Each point is reached from the start by the listed moves, each made once or not at all, plus a little noise. Is the number of moves made odd or even? Then give how often each move was made.
(in the rows, 128 means zero)

Moves:
(1): [126 145 115  87  94]
(2): [ 93 152 113 132 139]
(3): [120 155 171 125 155]
Start: [115 118 138 119 127]
Points:
[ 77 162 113  83 103] => even (1, 1, 0)
[116 119 139 120 127] => even (0, 0, 0)
[ 72 170 166 121 164] => even (0, 1, 1)
[105 165 170  74 118] => even (1, 0, 1)

Moves:
(1): [141 119 148 114 138 107 112]
(2): [134 147 125 153 133 129  85]
(3): [116 160 140 150 137 110 144]
(4): [166 125 154 133 138 132 146]
(5): [145 122  95 123 140 107 132]
(6): [118 159 151 144 164 157 100]
Start: [130 138 119 132 108 149 134]
Points:
[115 222 152 195 157 162  77] => odd (0, 1, 1, 0, 0, 1)
[138 178 161 158 158 158  48] => odd (1, 1, 0, 0, 0, 1)
[154 150  82 153 124 130  95] => even (0, 1, 0, 0, 1, 0)
[148 154 118 133 138  89 134] => odd (1, 0, 1, 0, 1, 0)
[190 151 154 135 174 140 112] => even (1, 0, 0, 1, 1, 1)

Moves:
(1): [138 140 166 120 123 111 119  95 132 124 137]
(2): [131 161 141 123 139 125 136 124 138 146 118]
(3): [130 131 137 117 103 114 141 144 160 116 136]
(4): [111 122 154 152 142 116 136 132 125 130 105]
(5): [131 135 129 108 184 119  99 155 126 133 146]
(6): [107 136 139  90 137 165 121 114 104 125 113]
(7): [139 131 129 113 139 103 159 115 105 134 113]
(8): [137 136 140 164 120 138 151 157 131 131 165]
(9): [159  90 129 113 104 146 133 166 174 125  91]
(10): [114 120 130 128 118 148 129 144 128 157 133]
(11): [119 114 140 132 131 139 129 108 167 121 136]
Start: [130 140 126 117 133 146 110 114 105 127 126]
Points:
[115 153 199  39 169 153  82  90 153 104 153] => odd (1, 0, 1, 0, 1, 1, 0, 0, 0, 0, 1)
[119  97 160  89 132 190 112 142 128 121  57] => odd (0, 0, 0, 1, 0, 1, 0, 0, 1, 0, 0)
[148 132 186  44  88 166 113 124 162 106  89] => even (1, 0, 1, 0, 0, 1, 0, 0, 1, 0, 0)
[178 106 169  98 151 138 151 190 203 122 142] => even (0, 0, 1, 0, 1, 0, 1, 1, 1, 0, 1)
[113 186 148  74 148 183 106  95  92 142  99] => even (0, 1, 0, 0, 0, 1, 0, 0, 0, 0, 0)
[174 105 135  73  95 128 163 158 156 115  82] => odd (0, 0, 1, 0, 0, 0, 1, 0, 1, 0, 0)
[160 111 231 134  99 118 184 140 202 110 114] => odd (1, 0, 1, 1, 0, 0, 1, 1, 1, 0, 1)

Moves:
(1): [146 135 128 134 134 110 144 145 126 125 117 133 135 127  95 119 130 130
 122]
(2): [139 131 119 117 128 115 126 120 128 119 130 138 122 142 138 122 123 122
 116]
(3): [127 123 139 134 135 127 114 130 117 128 116 119 134 119 128 136 135 139
 120]
(4): [129 145 135 145 121 119 140 133 134 136 139 126 142 144 120 126 132 115
 116]
(5): [129 139 111 142 151 123 126 139 117 115 125 137 141 122 130 111 114 137
 115]
(6): [119 130 121 123 140 135 125 125 138 123 129 129 129 132 120 125 156 118
 126]
(7): [131 139 135 126 140 127 140 107 124 122 126 123 139 125 113 130 117 141
 118]
(8): [125 128 132 128 126 153 130 132 129 115 147 114 114 138 106 117 133 142
 125]
(9): [119 141 147 144 133 133 123 126 143  89 122 156 128 126 111 135 122 126
 146]
(10): [116 161 125 130 125 137 121 122 119 128 140 145 132 107 120 131 131 118
 123]
(11): [138 134 142 123 127 135 110 128 133 140 132 133 134 139 122 123 129 137
 144]
(12): [140 133 130 128 123 140 124 135 137 131 118 133 133 125 137 115 142 132
 121]
(13): [125 131 125 124 119 147 144 132 131 103 146 134 143 136 107 130 139 136
 136]
(14): [129 144 117 129 133 144 130 126 131 131 123 130 131 139 136 148 125 116
 120]
(15): [137 144 130 131 132 121 125 130 135 114 140 117 135 122 135 126 134 134
 134]
(16): [129 129 131 134 129 123 133 133 128 127 133 127 121 134 136 136 139 137
 131]
(17): [132 140 145 113 142 121 139 126 116 118 149 135 130 145 134 131 122 112
 119]
(18): [119 120 141 111 127 111 130 130 149 136 139 135 133 134 115 136 125 138
 122]
Start: [127 145 103 125 133 138 128 122  99 105 127 122 132 117 117 132 114 124
 127]
Points:
[129 247 158 124 202 127 133 125 112   8 175 181 208 115  11 126 131 155
 114] => even (1, 0, 1, 0, 1, 1, 1, 0, 1, 1, 1, 0, 1, 0, 1, 0, 1, 1)
[120 199 110 130 169 128 102 141 116  81 143 139 163  88 118 124 167 152
  97] => even (0, 0, 1, 0, 1, 1, 0, 0, 0, 1, 0, 1, 0, 0, 1, 1, 0, 1)
[126 249 168 109 164 136 130  88 141  33 212 165 160 164  48 124 131 118
 110] => odd (0, 1, 0, 1, 0, 1, 1, 1, 1, 1, 1, 0, 0, 0, 1, 0, 1, 1)

Moves:
(1): [114 116 132 139 146 115 117 123 136 132 143 143 122 119 125 142 123 123
 131 120 119 121 124 125 117 121 119]
(2): [126 143 120 132 128 140 119 128 125 109 149 123 146 133 119 110 121 119
 121 141 140 127 116 143 125 115 128]
(3): [149 143 122 127 127 106 127 134 102 127 118 145 104  97 126 118 114 138
 148 121 119 141 137 101 121 121 125]
(4): [122 125 137 133 143 135 115 128 116 125 124 132 141 130 128 113 126 136
 125 140 132 135 139 145 127 134 140]
(5): [135 134 111 140 129 123 116 154 127 135 134 144 146 131 128 120 144 141
 117 140 119 123 136 141 117 126 139]
(6): [155 148 138 128 138 111 104 140 105 128 129 115 141  97 124 135 117 125
 135 123 120 128 131 128 140 121 137]
(7): [155 144 160 140 134 123 130 125 123 141 149 127 117 110 129 130 117 124
  84 111 101  98 113 115 148 119 119]
(8): [136 132 143 128 112 150 124 131 136 144 139 122 133 122 122 123 136 142
 113 142 132 134 136 138 139 114 129]
(9): [122 127 115 112 129 128 137 127 136 107 117 116 143 137 129 125 115  96
 126 121 134 130 128 115 106 138 125]
(10): [145 102 108 150 114 150 134 147  99 122 124 117 141 130 149 109 116 134
 139 135 148 152 117 136 129 140 131]
(11): [126 132 123 114 155 110 112 135 137 125 124 133 131 113 132 119 148 112
 154 125 133 146 126 139 114 128 125]
(12): [120 137 136 121 126 122 101 135 112 146 161 132 121 123 115 145 120 129
 130 118 129 145 122 125 139 129 121]
(13): [139 106 134 114 125 113 127 150  95 140 125 126 133 165 143 129 111 100
 106 148 123 124 150 117 146 104 132]
(14): [147 157 128 147 126 149 112 152 139 142 144 138 117 118 135 140 132 125
 111 125 163 125  96 127 107 132 138]
(15): [145  97 134 121 139 142 132 118 124 127 122 143 127 115 126 123 154 124
 163 129  77 120 107 140 124 137 135]
(16): [119 124 131 136 107 129 152 121 118 126 126 124 121 132 120 127 119 125
 135 142 110 128 132 120 132 129 123]
(17): [145 124 137 138 137 137 118 134 114 121 124 132 123 135 131 136 111 125
 115 120 122 123 142 137 139 132 108]
(18): [141 139 127 125 122 113 131 131 141 134 119 126 121 125 121 138 124 128
 130 122 130 135 125 122 124 134 130]
(19): [112 126 124 138 109 125 147 127 122 141 106 124 127 127 136 127 121 123
 110 112 134 135 146 144 110 136 133]
(20): [140 132 141 123 146 127 123 115 126 143 137 144 143 137 123 101 144  92
 133 112 132 127 150 147 143 117 117]
(21): [129 109 114 136 133 145 150 123 142 140 115 141 138 116 143 152 131 119
 118 124 114 138 110 131 112 137 131]
(22): [128 128 133 133 118 136 121 125 127 123 136 139 124 126 132 132 125 122
 123 126 131 134 114 122 128 122 113]
(23): [140 141 130 126 111 131 144 135 120 137 134 129 127 124 133 112 125 126
 126 130 146  99 121 130 117 136 127]
(24): [124 136 138 131 140 143 116 118 136 161 120 138 140 138 109 140 134 131
 125 131 114 134 129 136 110 126 127]
Start: [133 129 126 121 122 128 118 114 150 146 147 135 126 139 123 129 127 145
 108 123 145 135 137 132 135 148 140]
Points:
[176 174 118 163 135 101 139 139 139 187 130 188 142  84 110 131  80  84
  57  90  87 120 128 140  35 153 110] => even (1, 1, 1, 0, 1, 0, 1, 0, 1, 0, 1, 0, 0, 0, 0, 1, 1, 1, 1, 0, 1, 0, 1, 1)
[163 199 145 138 117 131  86 149 110 181 205 175 123  91 105  91  89  57
  96  88 194 152 147 158  82 134  96] => odd (1, 1, 1, 0, 0, 0, 0, 1, 1, 0, 1, 1, 0, 1, 0, 1, 1, 0, 1, 1, 0, 0, 1, 0)
[195 118 144 100 110 137 161 136 140 180 136 137 161 117 148 110 120  50
  51 119 101 113 106 156  92 137 148] => odd (0, 1, 0, 0, 0, 0, 1, 1, 1, 0, 1, 0, 1, 0, 1, 0, 0, 1, 1, 0, 1, 0, 1, 0)
[249 190 131 136 106 140  52 229  61 184 209 135 196 140 128  78  88  45
  78 147 205 161 141 176 133 124 131] => odd (0, 1, 0, 0, 1, 1, 0, 1, 1, 1, 1, 1, 1, 1, 0, 1, 1, 1, 0, 1, 0, 0, 1, 0)
[226 115 173 152 113 137 125 127  55 208 143 132 175 139 114  91  98  61
  81 119  66 134 144 173 158 117 146] => odd (0, 1, 0, 0, 0, 1, 1, 0, 0, 1, 0, 0, 1, 0, 1, 1, 0, 1, 1, 1, 0, 0, 0, 1)
